Each row of a before or after table is a point. One or more steps were done to the points. Then noise was added and the rows were shuffled. The steps act on columns, c1 being the first. Name the steps. A step turns or swaps two columns, mirrors them in a line or flattens them onto one, adds a multiple of one to another, or multiplies or shifts one. Angles are multiples of 10 degrees, from the lower column toward the higher: turns from -170 to 170, lines from 10 to 170 but not 90. Use the fewest steps. Two steps may share a column if one is a turn and the other turns, adds or multiplies; they go together, in the order done. Otherwise the lowest column goes first.

Before:
58, -7, 25
56, -6, -4
59, 26, 15
-13, -18, 37
2, 59, -90
22, 17, -64
-11, 33, 56
-100, -35, -31
24, -21, 6
43, 11, -45
After, 10 rows:
-114, -35, -22
24, -21, 3
60, 27, 16
64, 1, 25
-23, 60, -87
7, 14, -62
0, -16, 36
4, 35, 53
51, -4, -7
32, 11, -44
Steps: add 0.3 times c3 to c1

Before (13 x 6):
-36, -32, -59, -22, 13, -117
-24, -19, 4, 27, 25, 52
-48, 2, -2, -30, -112, 10
20, -55, -53, 22, 1, 53
21, -34, -33, 24, 27, 23
17, -30, -56, 7, 24, 55
15, 19, -56, -91, 10, 34
4, -31, -66, 23, 20, 15
-67, -43, -14, -9, 21, -35
20, 3, 30, -23, 23, 35
-70, 15, 26, 12, 31, 34
-4, 128, 93, 2, -41, -13
-21, 22, -14, 28, 33, 9
After, 13 rows:
-39, -40, -22, 80, -8, 7
-13, -31, -28, -16, -6, -70
31, 122, -23, 33, -11, 8
36, -14, -4, 44, 115, 0
-26, -38, 17, 12, -22, -9
57, 36, 0, 33, -20, -30
8, 2, -26, -24, -16, -40
-10, -9, -12, -26, -27, -37
26, -8, -1, -16, -29, 14
1, -31, 38, -2, 45, 123
35, -48, -2, -17, -19, -33
-18, -44, -17, -18, -19, -48
75, -39, 7, 13, -32, 8
Steps: turn c1 and c4 by -160 degrees; turn c2 and c6 by 110 degrees; multiply c3 by 0.4; multiply c5 by -1

Before (14 x 8):
-23, 64, 39, 5, -15, 26, -23, -58
-13, 18, 2, -25, 58, -5, 59, -70
57, 35, 17, 59, 44, -12, 85, -45
-6, 32, -10, -41, -36, 11, 16, -2
9, -7, 44, -80, -21, 31, 9, 32
6, -34, 33, -4, -13, 30, 26, -34
-4, -130, -62, -25, -38, 14, -13, -37
-89, 10, 28, -44, -22, -26, 29, 10
39, 37, -31, -76, -51, 51, -25, 5
3, 27, 43, -10, 22, 5, -38, -1
70, 6, -29, 75, 105, 47, 81, -33
1, -56, -30, -21, -42, 1, 15, -42
5, 65, 1, 73, 55, -30, 28, -48
13, -104, 0, -53, 0, -48, 29, -33
After, 14 rows:
-45, 9, -84, -50, 3, -21, 28, 12
-46, 63, -19, 4, -12, 34, -43, -54
-7, 65, 10, 77, 19, -40, 5, -53
-10, 32, 60, 62, 10, -17, 70, -44
2, -106, 9, -51, 16, -41, 19, -35
-31, -32, 15, -9, -11, 26, 18, -35
-40, -9, 15, -83, -10, 33, 23, 32
-6, 16, -12, -21, 5, -25, 36, -72
-37, 26, 12, -7, -3, -4, -37, -6
40, 2, 65, 75, 0, 12, 73, -34
32, 35, 29, -80, -26, 63, -17, 1
4, 32, -8, -34, -8, 28, 16, -2
30, -58, -8, -27, -3, 15, 0, -41
58, -125, -13, -19, -16, 25, -22, -34
Steps: turn c1 and c3 by 80 degrees; flatten c5 and c6 onto the line at 110 degrees; add 0.3 times c8 to c7
